Each point is reached from the start by the listed moves, each made 0, 1 or 2 times, or once backwards (-1), plus a little noise. Say if it took an odd or an even number of moves. Then give how often each move was made.
In the rows, 128 means zero.

Moves:
(1): [151 122 143]
(2): [145 151 123]
(3): [102 147 165]
Start: [143 125 134]
Points:
[164 132 202] => odd (2, 0, 1)
[249 141 117] => odd (2, 2, -1)
[173  89 171] => odd (2, -1, 0)

Moves:
(1): [141 120 128 129 130 124 132 116 115 144 120 142 123 118]
(2): [125 150 134 135 118 128 135 111 131 134 133 126 142 144]
(3): [122 133 159 128 126 127 112 122 137 118 141 117 124 129]
(4): [125 131 124 145 126 123 145 130 125 134 130 123 115 116]
(5): [127 137 122 125 142 136 135 113 116 123 126 130 131 135]
(6): [143 132 118 132 115 144 134 133 107 125 128 122 136 132]
(7): [118 123 140 118 129 136 145 126 120 127 127 121 131 130]
(8): [137 141 132 132 136 119 132 148 117 123 126 135 150 125]
(9): [138 137 150 114 137 147 122 118 155 125 119 133 129 124]
(10): [121 130 145 144 127 147 123 124 125 136 122 152 143 131]
(11): [126 126 128 130 131 128 127 127 132 136 145 119 130 121]
Start: [122 128 125 125 139 124 134 143 121 125 120 139 133 127]
Points:
[ 89 137 109 156 128 111 125 129 117 103 136 114  97 145] => even (-1, 0, 1, 1, 1, 0, -1, -1, -1, 0, -1)
[ 94 196 202 150 100 221 174  97  68 107 119 142 218 204] => even (-1, 2, 1, 0, 1, 2, 2, 0, 0, 2, -1)
[123  83 140 145 137 160 147 158  93 164  82 206 149 101] => odd (1, -1, -1, 0, -1, 0, 1, 0, 0, 2, 0)
[188 187 199 129 163 199 132 133  94 120 114 173 206 117] => odd (1, 0, 1, 0, 1, 2, 0, 2, 2, 1, 1)
[176 176 108  92 156 148 132  84 103 112  94 150 150 163] => even (1, 1, 0, -1, 2, 1, -1, 0, 1, -1, -1)
[ 82 185 249 135 141 197 144  67 187  99 122 121 120 148] => odd (-1, 1, 2, 2, 1, 0, 1, -1, 2, 1, -1)

Moves:
(1): [122 116 112 136 114  91 120 116 141 134 119 121 123 118 126 137 121 123
 136 110]
(2): [134 137 128 132 128 127 125 132 125 127 108 136 145 128 122 124 135 139
 112 130]
(3): [131 131 130 108 145 133 120 109 118 120 112 138 148 140 119 151 139 126
 128 135]
(4): [141 123 128 131 122 143 144 122 128 119 124 142 138 140 124 118 133 157
 132 142]
(5): [118 125 116 128 143 132 131 107 125 140 130 120 131 135 125 134 137 133
 137 138]
(6): [120 132 126 123 147 133 125 125 122 118 116 124 134 140 133 132 135 123
 144 142]
(7): [134 138 131 116 124 142 144 139 139 139 144 130 117 132 127 124 112 146
 125 124]
(8): [143 140 124 130 132 148 132 142 123 126 137 115 107 126 119 131 126 138
 116 138]
(9): [119 126 119 130 121 131 141 122 135 121 136 112 113 128 125 118 119 128
 128 121]
(10): [139 143 138 124 118 141 130 135 141 124 143 113 122 122 128 119 126 117
 122 133]
(11): [121 141 115 103 116 131 114 133 120 125 148 142 140 125 141 137 129 121
 137 137]
(12): [140 135 132 142 125 130 125 130 123 126 131 122 130 134 133 118 120 132
 120 119]
(13): [130 109 116 151 120 123 143 135 143 116 131 131 142 133 125 123 110 133
 139 128]
(14): [122 119 125 139 132 120 136 127 138 119 133 121 129 139 128 125 122 139
 126 130]
(15): [131 131 132 129 120 124 123 143 128 129 142 133 125 129 117 115 125 122
 132 125]
(16): [139 124 122 128 134 125 131 124 129 124 135 145 138 126 131 122 126 124
 126 139]
(17): [137 125 132 132 118 122 144 150 122 118 121 123 154 144 127 126 128 124
 120 139]
(18): [131 119 125 126 121 135 124 125 133 131 121 121 123 134 126 122 119 129
 120 139]
(19): [114 123 112 132 118 125 138 126 144 126 135 133 118 142 127 132 127 127
 139 134]
(20): [113 125 135 144 137 126 140 115 117 113 113 130 140 142 126 140 124 124
 140 158]
Start: [125 117 120 138 120 115 114 120 121 113 131 132 119 137 133 100 120 127
 132 122]
Points:
[154 135  97  94 176 185 146  22 134 104  52 171 136 222 122  74 130 249
 111 125] => even (0, 2, 2, 2, 0, 2, 2, -1, 2, -1, -1, 2, -1, 0, -1, 1, -1, 1, 1, -1)
[162 112  47 136 119 202 228  80 218  41 182 163  96 206  82 115  63 200
 189 234] => even (1, 0, 2, 2, 0, 1, 2, 2, 1, 2, 0, -1, 2, 0, 0, 2, -1, 0, 2, 1)
[ 64  92 103 199 122  25 103  75 134 111  84  72  86 130  99  88 118  48
 162 172] => odd (2, 1, -1, -1, 1, 1, -1, 0, 1, 1, -1, -1, -1, 0, 2, 1, 0, 1, 0, 2)
[208 167 147  91  98 142 110 168 137 105 105 122 181 191  81  67 103 197
  77 110] => odd (1, 2, 2, 1, 0, 1, 2, 0, 0, 1, 0, 1, 0, 1, 2, -1, 1, 1, -1, -1)
[ 98 141  67 159  60  78 109  97 152 136 118  77 151 196 160 112  91 174
 111 177] => even (2, 2, -1, 0, 2, 0, 1, 0, -1, 1, 2, 2, -1, 2, -1, -1, 1, 2, 1, 1)
[ 31 106  52 135  75   9  67  28 158 124 153 140 103 112 123 164 126  33
 209  93] => even (2, 0, 1, -1, 1, -1, -1, -1, 1, 1, 1, 0, 0, -1, 1, 0, -1, -1, 2, 1)
